Every row gives one point. The ring and each string are closed loops that go straight from each point to the next, and from the last back to the first. Before rounding, they use only three directions, however many columns there are. Count how often each string passes through the ring. Passing back the other way cancels.

Ring (10 x 3)
-6	20	11
-10	27	27
-15	27	42
-21	13	43
-25	-2	29
-22	-17	5
-14	-26	-13
-5	-30	-26
3	-18	-26
2	-4	-16
String (14 x 3)
-38	-13	11
-38	4	27
-25	9	22
-15	3	23
-6	-1	32
-18	14	60
-31	19	59
-37	10	49
-35	-5	30
-34	-7	11
-21	-2	6
-10	-14	1
-6	-29	-7
-19	-30	-6
Times through: 2

Ring (6 x 6)
16	-28	-26	-8	39	-26
11	4	-4	3	17	-20
-12	29	12	2	-5	-6
-38	38	6	-14	-19	6
-43	7	-16	-29	1	5
-14	-28	-25	-21	34	-11
String (7 x 6)
9	-8	-30	-15	18	-23
-1	-13	-6	-3	29	-15
-8	-11	-26	-20	20	-14
-15	-27	-44	-35	28	-14
-10	-40	-41	-29	41	-16
20	-52	-30	-8	60	-29
33	-26	-40	-11	35	-37
Times through: 0

Ring (6 x 9)
35	-26	21	-10	-2	-21	31	3	-16
13	-7	5	-8	3	-17	28	1	-15
-29	4	-18	-3	4	-4	0	13	3
-44	1	-24	1	-1	9	-21	25	16
-30	-13	-12	1	-5	9	-22	30	18
15	-31	13	-6	-5	-12	9	16	-2
String (19 x 9)
-24	14	-18	-4	5	-3	10	6	-3
-40	10	-27	-3	8	-10	0	8	0
-27	-6	-17	-3	5	-15	0	11	0
-15	-9	-8	-3	0	-6	0	15	2
-27	-4	-14	0	-3	8	-12	23	12
-31	-2	-14	1	-6	18	-20	29	19
-14	-11	-5	-2	-3	2	-5	20	7
-14	-19	-6	-3	0	-10	-3	18	4
-13	-29	-3	-2	-4	-8	-12	25	9
5	-39	11	-3	-9	-5	-8	27	9
22	-36	19	-5	-9	-5	6	21	1
19	-24	15	-6	-7	-4	12	16	-2
13	-21	10	-6	-3	-11	14	12	-5
25	-27	15	-9	0	-26	28	3	-16
46	-29	25	-13	2	-37	47	-7	-28
53	-17	29	-13	0	-24	53	-9	-29
32	-5	16	-10	0	-12	40	-3	-20
5	-3	3	-6	-1	-3	17	8	-6
-4	3	-4	-5	1	-3	16	7	-5
Times through: 1
String (30 x 9)
6	-7	3	-6	-1	-5	16	9	-6
3	-13	1	-7	3	-19	18	5	-10
15	-12	5	-10	6	-28	33	-4	-20
31	-9	13	-12	5	-28	46	-9	-26
30	-7	16	-10	-1	-12	37	-1	-18
15	-10	9	-7	-3	-6	21	8	-8
7	-16	4	-7	1	-16	17	7	-8
15	-18	9	-7	0	-17	21	6	-11
19	-24	11	-9	1	-25	26	3	-15
40	-34	23	-11	1	-34	38	-2	-23
49	-36	31	-11	-4	-24	36	3	-19
31	-28	22	-8	-7	-10	21	11	-8
15	-20	12	-5	-6	-3	11	15	-2
8	-24	6	-6	0	-19	13	10	-7
20	-35	14	-8	-1	-25	17	9	-10
31	-41	23	-8	-5	-20	17	13	-8
31	-43	22	-8	-3	-27	19	11	-10
29	-35	22	-7	-7	-11	15	15	-5
17	-23	14	-5	-6	-4	11	16	-2
10	-21	8	-6	-3	-11	12	12	-4
21	-29	14	-8	-1	-24	22	7	-12
44	-37	27	-11	-1	-32	36	1	-21
60	-34	37	-12	-5	-24	45	-1	-24
45	-24	27	-11	-4	-17	38	2	-19
24	-14	16	-7	-5	-4	23	9	-9
10	-15	6	-7	0	-14	18	8	-8
12	-18	5	-8	4	-26	24	2	-14
33	-14	15	-12	5	-32	46	-9	-27
27	-7	13	-10	2	-20	40	-5	-22
14	-4	7	-7	-1	-7	24	5	-10
Times through: 5

Ring (10 x 11)
5	-9	-13	13	-8	-4	-7	0	-2	-8	5
-13	7	-23	10	-6	5	-10	-1	-5	-9	-1
-24	24	-25	-1	-1	11	-9	-4	-7	-6	-8
-26	31	-20	-11	5	13	-4	-5	-9	-2	-12
-22	26	-11	-15	11	9	1	-4	-8	3	-11
-10	13	-1	-14	12	2	5	-2	-6	5	-7
14	-5	9	-12	8	-8	9	-1	-3	7	0
27	-15	12	-10	3	-13	9	-1	-1	6	5
32	-22	8	-1	-4	-15	4	-1	0	2	9
21	-19	-3	8	-8	-11	-2	0	0	-4	8
String (20 x 11)
9	-7	-2	1	0	-6	1	0	-3	-1	3
18	-4	1	-9	-1	-7	4	-3	-3	3	2
5	-11	2	3	6	-8	3	2	-3	1	2
19	-15	14	-8	10	-13	11	1	-2	8	3
27	-5	17	-24	9	-12	14	-4	-3	12	0
20	3	6	-21	3	-6	9	-5	-4	8	-1
13	3	4	-17	4	-5	7	-4	-4	6	-2
23	1	14	-27	8	-9	13	-5	-4	12	-2
24	-5	16	-22	9	-11	13	-3	-3	11	0
37	-18	24	-20	9	-18	16	-2	-1	13	5
20	-17	10	-3	5	-13	7	1	-1	5	5
1	-9	-3	7	4	-6	0	2	-3	-1	2
38	-31	11	3	-4	-19	5	1	1	2	12
54	-32	12	-3	-13	-22	6	-2	2	2	15
22	-10	-1	-3	-6	-9	1	-2	-2	0	5
16	-6	-3	-3	-5	-6	0	-3	-2	-1	3
13	-2	-4	-5	-4	-5	0	-3	-3	0	2
4	-12	-8	13	-3	-6	-4	2	-2	-5	5
27	-29	0	16	-9	-15	-2	2	1	-5	12
19	-26	1	14	-4	-14	-1	3	0	-4	10
Times through: 1
String (21 x 11)
46	-22	13	-11	-7	-18	8	-3	1	5	10
60	-35	16	-6	-12	-24	8	-3	3	4	15
27	-27	2	11	-6	-15	0	2	1	-3	11
3	-12	-6	12	0	-6	-3	2	-2	-4	4
9	-2	-4	-3	-1	-4	0	-2	-3	0	1
41	-19	8	-8	-9	-15	5	-3	0	3	9
59	-38	18	-4	-10	-25	9	-1	3	4	16
56	-25	19	-16	-7	-21	11	-4	1	8	11
25	-6	5	-14	-2	-9	6	-4	-2	5	3
-3	-3	-4	3	6	-4	0	1	-4	-1	0
3	-7	5	-3	11	-7	6	1	-3	4	0
-1	-1	7	-9	15	-5	8	1	-4	6	-3
-14	4	-4	0	12	0	2	2	-5	1	-4
-4	5	-5	-5	5	0	1	-1	-5	1	-3
7	10	4	-22	8	-2	8	-4	-5	8	-5
0	10	10	-23	18	-3	12	-2	-6	11	-7
17	4	13	-27	11	-7	14	-4	-4	12	-4
15	2	3	-15	2	-5	6	-4	-4	5	-1
6	-2	0	-5	4	-5	3	-1	-4	2	0
4	-7	0	1	5	-6	2	1	-3	1	1
15	-8	1	-4	0	-8	3	-1	-2	2	3
Times through: 1

Ring (6 x 14)
18	-13	-2	18	28	9	18	-1	-5	-34	-26	0	-28	-3
24	-10	-6	-2	16	14	12	1	-21	-14	-17	-8	-15	9
11	2	-9	-28	-3	12	-2	3	-29	10	-1	-11	-12	8
-6	10	-7	-27	-6	5	-10	0	-15	14	12	-8	-18	-3
-6	1	-4	1	11	2	5	2	-3	-21	-13	4	-37	-19
6	-9	-2	19	25	4	16	1	-1	-41	-30	7	-39	-17
String (24 x 14)
30	-14	0	15	30	12	14	-7	-5	-18	-8	-12	-9	16
14	-5	-2	3	18	8	6	-4	-5	-10	-3	-8	-16	5
11	-7	-5	5	17	8	12	2	-12	-25	-23	1	-29	-7
13	-17	-3	29	32	7	27	5	-6	-60	-52	14	-47	-22
11	-17	1	39	39	4	26	0	8	-60	-42	12	-45	-20
9	-3	1	11	23	4	4	-8	8	-11	7	-9	-17	3
9	-3	-2	1	16	7	4	-3	-4	-10	-2	-6	-19	1
10	-12	-5	15	22	8	20	6	-12	-44	-42	9	-41	-17
18	-19	-2	32	36	8	28	3	-4	-58	-49	10	-42	-15
25	-15	1	25	35	9	18	-6	1	-30	-16	-6	-18	7
26	-11	-1	11	26	11	11	-6	-6	-14	-5	-12	-10	14
31	-10	-2	2	22	14	9	-6	-13	-3	1	-17	-1	23
17	-1	-3	-11	11	11	-2	-6	-11	11	14	-17	-3	17
22	-2	-6	-20	6	14	-1	-3	-24	14	9	-19	0	21
20	-4	-11	-26	-1	16	5	7	-40	1	-17	-8	-14	9
13	5	-7	-31	-3	12	-8	-2	-24	25	18	-19	1	19
9	4	-4	-20	3	9	-6	-4	-13	17	18	-16	-5	13
9	-2	-8	-15	4	10	4	4	-24	-7	-13	-4	-22	-2
9	1	-5	-13	7	9	0	-1	-14	2	3	-10	-14	5
11	-4	-9	-14	5	11	7	6	-27	-13	-22	-1	-25	-4
21	-7	-13	-24	0	17	10	11	-45	-10	-31	-3	-21	3
27	-8	-9	-19	6	17	8	4	-36	-2	-16	-11	-9	15
24	-13	-9	-2	15	15	18	7	-31	-28	-38	0	-26	0
35	-19	-5	11	27	16	23	3	-24	-32	-36	-4	-18	10
Times through: 3

Ring (8 x 14)
12	30	-8	-11	15	-8	4	-21	19	-3	-24	18	-21	-24
25	28	-25	28	-2	-1	-12	-8	19	-18	-17	-2	-30	-9
18	14	-22	44	-17	7	-15	-1	12	-17	-8	-16	-24	3
-5	-9	0	33	-23	12	-4	0	0	-1	0	-18	-9	8
-27	-24	28	0	-14	10	13	-7	-8	18	-1	-6	6	1
-33	-19	39	-30	2	3	24	-17	-7	27	-8	11	10	-11
-28	-6	34	-43	13	-3	27	-24	-1	27	-15	22	7	-21
-10	15	15	-38	21	-8	20	-28	11	15	-22	27	-6	-27
String (26 x 14)
44	47	-50	47	-3	-2	-24	-8	29	-33	-20	-6	-42	-9
22	6	-9	33	-10	3	-17	5	8	-17	-16	-12	-30	-3
3	6	1	10	-4	2	0	-8	7	-2	-13	-1	-15	-8
8	23	-17	14	-2	1	0	-16	16	-5	-12	3	-16	-9
37	45	-49	48	-7	1	-20	-10	28	-29	-15	-7	-36	-6
15	32	-25	17	1	-1	-3	-18	21	-10	-14	4	-21	-11
2	5	3	6	-2	1	1	-9	7	0	-14	1	-15	-9
2	14	-3	2	2	0	4	-15	11	0	-14	6	-13	-12
12	41	-19	-12	18	-8	7	-29	25	-3	-22	23	-19	-25
8	40	-6	-35	30	-14	14	-34	23	4	-29	34	-17	-35
-2	4	22	-28	16	-7	10	-15	5	9	-24	19	-13	-24
-6	2	13	-10	4	-1	9	-14	4	8	-15	8	-8	-14
-13	11	9	-19	8	-1	17	-24	9	13	-13	16	-2	-16
-36	4	33	-59	21	-5	38	-37	4	34	-15	33	14	-27
-42	-18	52	-60	16	-3	36	-26	-7	38	-14	27	16	-23
-21	-17	36	-24	3	1	16	-11	-6	19	-13	9	1	-13
-15	-7	23	-16	2	1	13	-14	0	14	-12	8	-2	-12
-31	4	25	-43	13	-2	31	-32	4	28	-12	25	11	-21
-36	-2	38	-59	20	-5	37	-33	1	35	-15	32	13	-26
-17	13	11	-29	12	-3	22	-29	10	18	-14	22	1	-20
-8	6	12	-16	7	-2	12	-18	7	10	-15	12	-7	-16
-3	5	21	-28	16	-7	11	-16	5	9	-24	19	-12	-24
9	17	8	-21	18	-9	5	-16	12	1	-27	19	-20	-26
10	7	6	1	4	-3	-3	-6	7	-4	-21	5	-21	-15
6	19	-7	3	4	-1	2	-16	13	-2	-16	7	-16	-14
30	51	-42	21	7	-5	-8	-21	31	-20	-20	9	-31	-17
Times through: 3

Ring (6 x 14)
-5	-3	-2	-4	-9	2	11	-7	24	-3	-8	1	6	16
-18	-6	12	13	-5	4	14	-30	32	-5	-8	-10	-8	14
-15	-1	17	18	7	6	9	-23	5	2	-6	-13	-14	1
1	7	5	-2	10	8	-2	13	-25	13	-6	-6	-1	-5
11	10	-6	-18	6	7	-5	32	-30	16	-6	1	11	-2
12	5	-13	-20	-3	3	2	26	-8	7	-7	10	18	8
String (27 x 14)
-24	0	26	22	9	9	6	-27	5	7	-7	-26	-21	0
-12	1	18	23	13	7	8	-21	-9	4	-5	-10	-17	-6
-4	3	11	15	12	7	6	-10	-16	5	-5	-4	-11	-6
-7	8	14	5	13	10	-3	5	-26	16	-6	-16	-9	-7
-5	9	9	-6	9	9	-5	16	-23	18	-8	-17	-2	-2
-1	6	3	-6	5	7	0	11	-13	11	-7	-7	2	2
6	4	-1	-1	6	5	4	8	-16	5	-5	5	3	-1
16	11	-8	-16	10	7	-6	37	-42	17	-5	5	11	-7
18	16	-12	-35	7	9	-15	60	-49	27	-7	-2	20	-4
8	11	-7	-29	1	8	-9	42	-26	21	-8	-7	16	4
3	4	-2	-7	1	5	3	11	-7	7	-7	1	6	4
14	5	-11	-13	2	4	3	21	-16	5	-5	13	14	2
17	5	-15	-17	-1	3	3	26	-14	4	-6	16	18	5
11	1	-9	-5	1	3	8	8	-5	-1	-5	15	10	4
-1	3	-2	-14	-4	5	2	13	4	8	-8	-5	9	11
3	1	-11	-24	-12	3	4	18	16	5	-9	1	18	19
0	-2	-9	-15	-13	1	9	5	25	-2	-9	4	15	20
0	-4	-5	-1	-8	1	14	-9	24	-8	-7	10	8	15
-2	0	1	1	0	4	7	-3	4	1	-7	1	2	6
-12	-2	6	-1	-7	4	9	-11	24	0	-9	-9	1	15
-17	-4	10	3	-8	4	10	-18	31	0	-9	-14	-3	17
-9	-2	7	6	-2	4	10	-14	16	-1	-7	-5	-3	10
-8	-5	7	18	1	3	16	-28	19	-9	-5	3	-7	7
-23	-8	19	25	-1	4	17	-44	34	-8	-7	-13	-17	11
-29	-6	25	25	0	6	14	-43	32	-3	-8	-22	-20	10
-17	-1	15	11	1	6	8	-19	13	3	-8	-16	-10	7
-20	0	19	10	3	7	5	-18	11	7	-8	-22	-12	6
Times through: 1

Ring (6 x 14)
1	23	-6	0	15	25	10	-28	8	9	5	-31	29	4
0	8	-19	17	49	40	24	-28	14	-1	11	-42	35	6
-8	-9	-11	16	33	10	-1	-15	3	-8	10	-12	4	15
-15	-7	11	4	-5	-30	-28	-6	-7	-16	2	22	-23	21
-10	17	17	0	0	-20	-10	-17	4	-22	-3	4	3	12
-2	32	10	-7	-2	5	3	-27	8	-2	-2	-18	24	4
String (25 x 14)
-8	8	10	-6	-16	-18	-24	-13	-6	1	1	10	-11	15
-5	24	17	-15	-29	-17	-21	-19	-4	5	-3	6	-2	10
4	48	9	-10	3	21	18	-36	14	2	-3	-37	44	-3
1	32	-2	4	29	29	25	-34	17	-7	2	-41	44	0
-5	10	2	0	4	0	-8	-19	1	-1	4	-7	5	11
-2	18	-2	4	20	16	9	-26	9	-4	4	-25	24	6
6	35	-12	8	44	51	39	-39	22	1	6	-60	60	-4
6	31	-11	-1	21	41	21	-34	12	17	6	-46	43	-1
-2	14	0	-8	-10	5	-13	-20	-3	16	4	-8	4	10
1	25	2	-12	-13	11	-7	-25	0	19	2	-16	14	6
5	46	2	-2	22	34	30	-39	20	-2	0	-49	55	-4
-3	25	3	3	18	13	11	-27	11	-9	2	-25	28	5
-7	14	15	-12	-27	-22	-27	-14	-7	3	-1	13	-11	14
-5	42	23	-7	-2	-8	7	-29	13	-22	-8	-15	28	3
-5	41	18	5	26	4	24	-32	22	-36	-6	-29	43	1
-7	19	9	5	15	-3	3	-22	9	-20	0	-12	17	9
-10	7	9	1	-1	-15	-15	-15	-1	-12	1	5	-4	14
-10	12	10	9	20	-8	2	-19	9	-28	0	-7	12	11
-16	-2	17	6	0	-36	-24	-8	-2	-30	-1	22	-18	20
-20	-16	21	-3	-30	-58	-52	3	-17	-17	0	49	-49	27
-11	-1	10	-1	-10	-23	-26	-10	-6	-7	2	16	-17	18
-8	13	6	6	17	-2	1	-20	8	-18	2	-10	13	10
-9	28	17	10	28	-6	15	-25	18	-41	-4	-17	29	6
-11	25	24	-3	-4	-24	-7	-20	7	-28	-6	3	8	10
-9	8	14	-8	-21	-25	-27	-12	-7	-3	0	15	-14	15
Times through: 0

Ring (6 x 14)
14	-7	1	5	-11	-12	-6	-1	-8	0	6	10	-7	-1
-7	-9	-7	-18	-5	19	-4	-6	18	-29	9	13	25	10
-14	11	2	-12	4	40	3	-14	26	-14	6	-5	22	12
-1	23	13	9	7	27	6	-15	11	18	1	-18	-4	4
25	4	13	16	6	-16	-6	-4	-15	35	-11	-8	-24	-9
29	-11	6	13	-5	-33	-11	3	-22	22	-5	6	-24	-10
String (27 x 14)
44	-12	13	17	11	-46	-15	4	-32	50	-24	-4	-37	-19
35	7	18	26	10	-27	-7	-3	-25	55	-17	-15	-39	-15
27	11	18	22	11	-15	-4	-6	-17	49	-15	-17	-31	-11
18	2	10	7	10	-5	-5	-5	-6	27	-12	-9	-13	-6
8	5	7	3	4	8	-2	-8	3	11	-2	-5	-3	1
-3	21	10	9	0	26	6	-14	11	10	6	-13	-2	6
-21	41	13	7	3	60	16	-24	30	4	13	-25	9	15
-19	26	7	-3	2	51	10	-19	29	-8	12	-14	17	15
-6	16	6	3	-3	28	5	-13	14	-1	9	-7	5	8
-1	3	2	-5	-1	16	-1	-8	11	-5	4	0	9	5
-15	9	0	-10	-4	37	3	-13	24	-21	13	0	22	13
-21	-6	-10	-29	-3	41	-1	-10	33	-45	13	12	42	17
-17	-7	-9	-26	-4	34	-2	-8	29	-40	12	12	37	15
-20	8	-3	-15	-6	43	4	-13	30	-31	17	3	29	16
-17	-11	-11	-31	-1	35	-4	-7	31	-44	9	14	42	15
-17	-24	-16	-44	5	33	-9	-4	34	-53	3	20	52	15
-1	-10	-4	-18	4	15	-7	-5	15	-17	0	8	21	6
1	7	5	1	-1	15	0	-9	8	1	4	-3	3	4
-10	23	8	4	0	37	7	-16	19	1	9	-13	7	10
-3	20	9	8	-1	25	5	-14	11	8	7	-11	-1	6
-7	37	17	16	4	39	12	-20	15	21	7	-25	-7	7
9	27	19	19	12	17	5	-15	1	39	-7	-26	-18	-2
23	2	12	11	11	-12	-6	-4	-11	34	-14	-10	-19	-8
17	-3	6	4	4	-8	-7	-3	-6	16	-7	-1	-9	-4
9	10	9	10	-1	5	0	-8	-1	16	1	-7	-10	0
20	13	15	21	1	-9	-1	-7	-13	36	-5	-12	-26	-7
39	-6	13	19	8	-38	-12	2	-29	47	-19	-6	-36	-17
Times through: 3

Ring (8 x 14)
-5	-3	-2	14	-11	0	-15	-25	1	-3	1	3	8	6
-7	3	-3	10	-10	1	-6	-20	3	-2	-2	9	8	15
-5	8	-1	2	-5	-4	8	-9	6	-2	-9	12	6	17
-7	8	10	-6	3	-13	12	2	8	-6	-21	11	8	1
-11	6	20	-6	6	-15	7	5	7	-10	-28	9	12	-15
-13	0	26	-1	6	-15	-7	0	5	-13	-28	3	16	-30
-7	-6	19	6	1	-12	-15	-10	2	-11	-16	-3	12	-26
-2	-7	4	13	-7	-6	-19	-22	1	-6	-1	-3	7	-8
String (30 x 14)
5	-3	3	1	0	-15	2	-8	5	-6	-6	-1	-1	-3
-17	0	24	4	2	-9	-12	-6	3	-12	-26	4	19	-26
-28	-1	42	5	6	-10	-23	-2	2	-18	-40	4	30	-50
-30	-3	48	4	9	-12	-26	0	2	-20	-44	2	33	-60
-11	-5	29	0	7	-18	-12	-1	4	-15	-27	-3	15	-39
9	-5	2	-1	1	-19	4	-5	5	-6	-5	-4	-4	-6
-10	1	16	3	0	-10	-6	-7	4	-9	-19	5	13	-14
-31	5	42	0	8	-9	-13	4	4	-17	-45	10	32	-43
-34	9	49	-6	13	-14	-5	14	6	-18	-55	13	33	-48
-13	8	26	-11	11	-19	12	13	9	-12	-36	10	14	-22
5	5	5	-10	5	-20	19	6	9	-5	-15	6	-2	2
-15	14	19	-10	6	-12	18	10	9	-8	-33	17	14	-3
-24	16	21	-5	2	-5	11	5	8	-7	-35	22	21	-1
-14	7	12	2	-2	-5	0	-7	5	-6	-19	11	14	-1
6	1	-5	1	-3	-12	7	-9	6	-3	-2	3	-3	11
9	4	-13	0	-6	-10	14	-11	7	1	3	6	-6	26
-13	12	-2	5	-9	3	6	-13	5	0	-10	19	11	25
-27	14	11	9	-9	9	-5	-14	4	-4	-21	22	25	11
-17	7	10	6	-5	0	-5	-12	4	-5	-17	13	17	3
-1	2	1	3	-4	-8	2	-11	5	-4	-7	5	4	6
13	1	-12	0	-5	-13	12	-11	6	0	5	2	-9	21
-3	10	-5	-1	-5	-5	15	-7	7	0	-8	15	3	24
-11	14	5	-3	-2	-5	15	-1	8	-3	-19	18	10	15
-17	11	15	-3	1	-6	8	1	7	-7	-27	16	16	0
-9	3	12	2	-1	-9	0	-6	5	-7	-17	7	11	-5
-1	1	5	1	-1	-12	2	-8	5	-6	-10	4	4	-1
-21	7	28	-2	5	-10	-2	3	6	-12	-35	11	22	-23
-27	7	39	-4	9	-12	-5	8	6	-15	-45	11	28	-37
-19	2	36	-5	11	-17	-4	8	6	-16	-40	5	21	-40
3	-4	12	-3	5	-20	2	-1	6	-9	-14	-3	2	-17
Times through: 0
